Each row is a point. Each copy is the shape, with its points in the same order, stretched, turned, moved and blurred by noise. Some copies are also mirrored. Which?

Shape:
[[-24 -18]
 [-24  43]
 [ 39 -16]
 [  3   3]
 [-16  48]]
Copy 1:
[[ 29  -1]
 [-14  32]
 [-21 -27]
 [ -7  -2]
 [-21  33]]
Copy 1 is: mirrored
Copy 2:
[[-22  31]
 [ 38   8]
 [-33 -29]
 [  0  -2]
 [ 47  -2]]
Copy 2 is: only turned
Copy 3 (5 x 2):
[[  9  23]
 [ 63 -15]
 [-30 -19]
 [ 12  -7]
 [ 63 -24]]
Copy 3 is: only turned

Shape, 9 rows:
[[ -9  25  24   3]
 [-26  17  -2 -16]
 [ 32 -13 -14  10]
 [ 14 -17 -27 -13]
 [ 45 -37 -37  25]
 [-10  -6  15 -36]
 [-31  37  24  14]
 [ 56   0 -29   7]
 [-11  18 -10 -16]]
Copy 1, 9 rows:
[[ 20   0  34   7]
 [ 24   5   2   3]
 [-32 -28   6 -20]
 [-18 -17 -19 -30]
 [-60 -43 -17 -18]
 [  4  17   9 -44]
 [ 37  12  42  37]
 [-39 -63   5 -36]
 [ 16 -10   2  -9]]
Copy 1 is: only turned
Copy 2, 9 rows:
[[-44  -9  10 -21]
 [-22  23   2   8]
 [ 35 -33  12 -36]
 [ 44  -2   2 -12]
 [ 79 -49  27 -29]
 [-15  30   0 -26]
 [-61  -2  22   0]
 [ 52 -48 -17 -43]
 [ -9  14  -8   0]]
Copy 2 is: mirrored
Copy 3:
[[ 25  -5   0 -24]
 [ -7 -18   0 -20]
 [ 17  13 -43  30]
 [ -7  -8 -35  31]
 [ 13  39 -53  58]
 [  6 -51   0  19]
 [ 19  10  18 -47]
 [ 20  10 -82  22]
 [ -6 -17 -20 -17]]
Copy 3 is: only turned

Shape, 10 rows:
[[ -10    8   -3   -8   94   14]
 [  11  -12   -3  -39  -16   11]
 [ -18  -20   -4  -16   -8   -3]
 [   2  -18   -5  -19  -10   -4]
 [ -17   36   25  -31   13  -18]
 [  -5  -17 -100  -23  -25  -19]
 [  34   36   20   73  -21    0]
 [ -30   10    7  -30  -28    6]
 [  -9  -21    0  -17    2  -18]
 [   8    8    3   44   13   20]]
Copy 1:
[[-30 -15 -28  42  62 -30]
 [-27  25 -32 -14  -4   9]
 [-13  13   2 -20   5  -3]
 [-17  18 -10  -8  -7   5]
 [  8   5 -19  -3   3 -64]
 [-72 -31   0 -44 -44  16]
 [ 58 -43 -18  10 -27  11]
 [ -4  11 -15 -48  -7 -22]
 [-14  17   9   2  -3 -15]
 [ 18 -32 -19   2  15  18]]
Copy 1 is: mirrored
Copy 2:
[[-33   6 -29  73  24 -24]
 [ 13  11 -30 -36  -1  -6]
 [-12 -11 -13 -12 -23  -5]
 [ 12  -4 -19 -20 -18  -7]
 [  6  16 -26   7 -21  43]
 [ 12 -82 -52 -11  13  -5]
 [ 56  11  57 -19   9  14]
 [-10   1 -10 -39 -10  27]
 [  6  -8 -17  -2 -35  -8]
 [  6  -2  30   7  20 -14]]
Copy 2 is: only turned
Copy 3 (10 x 6):
[[ -3 -50 -56 -34 -10  56]
 [ 20  42  -4   3  33  36]
 [  6  29 -25 -13  -6  12]
 [  9  29 -14 -10  17   5]
 [-16   8 -54  26  -5  47]
 [-65  67 -35 -37  28 -13]
 [-53 -16  61  58  35 -57]
 [ -2  44 -14  14  -9  45]
 [  6  17 -40 -15   2   4]
 [-24 -21  28  11   8 -14]]
Copy 3 is: mirrored

Shape (14 x 9):
[[-34  49  20   5 -10   7  30 -32 -53]
 [ 13  -7  30  13  -2 -69 -13  38 -51]
 [ -3  28 -18   7  18 -37  -8 -12  26]
 [-48 -20 -14  21 -19   8  33  39  15]
 [ 19  19  -4  -2  38  28  13 -22  -8]
 [  8 -32 -35  17 -16   8  36  16   8]
 [  0 -27  29  21   3 -16  17  13 -13]
 [  4  33  27 -27 -13  10  15 -11 -26]
 [-20 -23   5 -31  25  11  31 -22  -1]
 [ 29  15  10  -8  38 -34  22  23  -4]
 [-35   3  -7 -33  22 -25  13  16  20]
 [ 25  36 -12 -46  42 -17   5  16 -22]
 [  1  -2  19 -22  38  11 -21  24 -55]
 [-30 -35 -53 -10  37   0  19  36  -9]]
Copy 1:
[[-36 -24 -26  54  -8 -48 -10  17  17]
 [ 28  31   3  55 -10  48  -2  44  47]
 [ 40 -22  20   5 -27 -38   7 -12  13]
 [-32  52  31  -9  55 -53  -9   1   1]
 [-10 -57  10   9  -5  -8 -17   0  12]
 [-31  23  23 -31  27 -20 -11 -12  12]
 [-16  17  33  11  -5   3 -10  42  22]
 [-21 -18   1  55 -13   0 -18 -15  -5]
 [-11 -17  16  -9 -19 -27 -43  23  -6]
 [ 29 -26  35  26 -12   6 -35  -8  38]
 [ 31   7  29   9   1 -36 -31 -10  -7]
 [ 47 -38  -1  34   5   9 -45 -26  14]
 [ 13 -19 -16  43  33  40 -27  41   1]
 [ 18  15   7 -28  55 -30 -37  18   4]]
Copy 1 is: mirrored
Copy 2 (14 x 9):
[[  8 -26  30 -66 -16  21 -13 -10 -16]
 [  5  53   5   6  -3 -16 -53  29  26]
 [ 53  14 -27  -3 -11 -17   7 -10  -9]
 [-13  -2 -43  -7 -43  60  10 -22 -17]
 [ 33  -6  48   2 -21 -11  28 -16  -4]
 [ 19  -8 -18  18 -18  45  15 -22  24]
 [ -7  11   6  17   0  37 -12   7   2]
 [ -7 -42  12 -15 -10  -1  -6   4   8]
 [ -8   9  20 -11   8  -2  35 -30   1]
 [ 15  14  16  30 -14 -24 -14 -22  18]
 [  7  30 -34 -15 -22 -30  10 -33   1]
 [ 26  25  27  -9 -30 -67   3 -24  45]
 [ -5  53  58 -16 -29 -37  11   3  20]
 [ 16  72  12 -29 -36  -9  28 -41  24]]
Copy 2 is: mirrored
Copy 3, 14 rows:
[[ 27 -33  -6 -78  -6  -6  11 -52  16]
 [-37  82 -26  11  18 -25 -64 -38 -19]
 [ 12  -1 -22   8  15  35   1  25 -12]
 [-27 -27  34   3 -50  16 -22 -38  -3]
 [  8 -13 -25   9  -1   1  59 -16  32]
 [-40 -18  33  38  17  12  12 -26  20]
 [ -9  10   3  14  -2 -33 -38 -28   4]
 [ 19  -4  22 -29  16  -7  34 -25   7]
 [ 36 -27  32   2 -11   6  20 -10  52]
 [ 14  39 -10  44  10  16  21 -54  17]
 [ 37   4  32   5 -26  43   5  -6  20]
 [ 11  51   0  23  11  44  67 -34  34]
 [-17  73 -23  11 -35 -18  16 -25  32]
 [-32  34  20  46 -43  49   4 -28  56]]
Copy 3 is: mirrored
Copy 4:
[[  0  45  13 -77 -25  50  -5  68  13]
 [ 54  60 -37 -33  56 -26  30  28 -34]
 [ 30  15  28  -4  22 -26 -13 -13  50]
 [-69 -22  16 -19  -9 -24  39   2  -9]
 [  9  14   6  13 -23  27 -42   4 -11]
 [-65  -2  -8   9  18  -5 -18 -37 -18]
 [ -8  29 -30   9   5   1  31  20 -16]
 [  4  14 -23 -31  -3   3 -20  65  13]
 [-29  19  30  30 -34  14 -34  44  -1]
 [ 25  29 -25  -3  12 -47 -24   7 -11]
 [ -7  -1  46   2  -7 -50 -15  36  20]
 [ 42  22  15 -15  10 -39 -67  24 -21]
 [ 47  22  15   0 -10  12 -10  49 -74]
 [-31   2  74  12  -8 -17 -34 -20 -61]]
Copy 4 is: only turned

Shape (17 x 12):
[[-12 -35   6  39  24   4  38  23  19   3  42   2]
 [-20   0  28  12  29  34  26  42  -8 -32  16   6]
 [ 51  39 -28  -7 -22  -8 -28 -20  -6 -18 -18 -36]
 [ 21  14   9 -49 -37   6  12  12 -19  17  13  18]
 [-20 -10  40  -6  -6  17  10  -7  12  23 -29   9]
 [ -1  27   3   9  17   3 -37  54 -10  14  20 -23]
 [-50 -24  12  -5  26  74  32  36  46  10   7  -4]
 [ 11  31  10   1 -37  -7 -20 -22 -45  39 -35  18]
 [-13   5  12 -48  -2 -40  -3 -11 -25  46 -26  -2]
 [-21 -16  -1  13  36  40   9  35  51   3  16  61]
 [-62 -27  38   6   3  27  -5  18  38 -19  46  19]
 [ 39  -6 -30 -40  26   4 -53  -4 -33 -32 -31 -14]
 [-41 -13 -21  23  23  39   7  32 -18 -26  24   8]
 [-13  11  -7 -31 -39 -32 -19  16 -12   0 -48   3]
 [-12 -38  51  17  12  34  -6  38   4   3  23  11]
 [  4  55  16 -38   5 -22 -18 -33 -26   8 -16   4]
 [  7  18 -14 -19 -25  -6 -40 -25 -49  35  13 -17]]
Copy 1, 17 rows:
[[-21  -8  51 -18 -30  10 -12  41  19 -20  18   0]
 [ -8  26   9 -24 -23 -16  16  37  32  23  -5  28]
 [ -6 -42 -11  -5  18  -4  13 -45 -62  21  -3 -17]
 [ 35 -28 -11  43   7 -19  17  40 -17   9   5  16]
 [ 37   0   5 -10  -9 -30  -9  -7  46 -24 -25  -8]
 [-41  14 -38  -4  30   2 -26  35 -19  18   3 -10]
 [ 27  56  15  -9  -3 -40  -1  30  66 -15  13 -53]
 [ 17 -46 -37  19  -9 -34 -31 -20  -6  24 -33   8]
 [ 40  -3 -23  24  16  15 -34  14 -12   3 -31  30]
 [-17  50  36  20  12 -38 -12  16  39 -19  36  -1]
 [ -1  36   7   0 -26   2   7  49  33 -64  -7   0]
 [  7   3 -43 -28  32  -7  -6 -22 -60  48  38  21]
 [ -9  34 -15 -25 -41 -24 -19  38   2  29   9   1]
 [ 41   4 -37 -13  22 -34  -7   3 -52   3 -42  20]
 [ -8   5  -2 -28  -8 -19  -8  52  47 -19  23  -1]
 [ 13  -7 -20  41   4  25  -4 -27  -6  20 -41  41]
 [  6 -44 -53  27  -8  17 -35   6 -36  18  -2 -14]]
Copy 1 is: only turned
Copy 2, 17 rows:
[[-26  14  37  44   5  17 -48  11  -8  34  29 -30]
 [ -8 -19   0   6  -9  18 -37  28 -38  55  49 -29]
 [-16 -26  10  -3 -15 -10  55  11  17   6 -34  62]
 [ 34  -7   4   0 -49  26  23   7  44 -17  21  11]
 [ -7 -19  -7 -11 -24  -6 -34  -8  10 -10  79 -11]
 [  4   1 -22 -21 -23 -28 -20 -23  11  49 -21  10]
 [-41   5  -7   3   3  17 -52  46  18  38  82 -56]
 [ 32   2   5 -54 -23  -4  11 -46  25 -30  19  36]
 [ 30  -9 -11 -29 -50 -19 -27 -20  18 -72   8  -1]
 [-36  -2 -14  13  16  62 -60  -2  38  16  35 -13]
 [-27  16  -1  14 -57  24 -45   0 -10  49  67 -63]
 [  0 -46 -17  -4  13  -2  65 -22 -14 -17 -33 -11]
 [  0  35  16   2   2  24 -25   8 -28  45  30 -49]
 [ 29  13 -51 -14 -33 -10  13 -11   5 -38  30  18]
 [ -6 -18   4  15 -14  -2 -25 -24 -11  57  61 -53]
 [  8 -32   2 -45 -58   6   0 -10   4 -35 -13  38]
 [ 31  14  33 -41 -44 -21  27 -39  24 -11 -23   5]]
Copy 2 is: only turned
Copy 3, 17 rows:
[[-13 -21 -27  19 -18 -16 -18 -50 -10  20  12 -32]
 [-13  -6   4 -21 -32 -14 -38 -24  22  29 -17 -26]
 [ 25   7   5 -36   5  80  -6  23 -13 -55   4  23]
 [  5  -2  50 -37  43  33 -48   1   9   6  -8 -13]
 [-24  31  22  -2  -5   5   9  -3  17  48   0   7]
 [ 19  -5  37  21 -30  -1 -26 -17  32 -23   4  -1]
 [ 18  21  -2  16 -30 -64 -22   6   1  71 -10 -42]
 [-16  40  60  -8  28  43   1 -22  32 -19 -19  31]
 [-38  -4  47  18  24  44  18  17  31   6 -14  26]
 [  3  29 -20   9   9 -42 -19 -22  39  41  23 -68]
 [ -8 -13  13 -20 -13 -59  22 -20  18  37  25 -34]
 [ 36 -16  -4 -10   6  67   5  23  55  -5 -26  29]
 [  6 -10  -9   5 -14 -42 -21 -26  34  11 -29 -19]
 [-26  16  27 -14  30  29   3  37  32 -14   3  56]
 [  6  -6  19  -2 -24 -23 -19 -50  34  53   6  -9]
 [-27  13  55 -30  12  61  18  20  26 -24 -17   0]
 [ 23 -10  57   5  26  40  14 -20  21 -31 -25  21]]
Copy 3 is: only turned
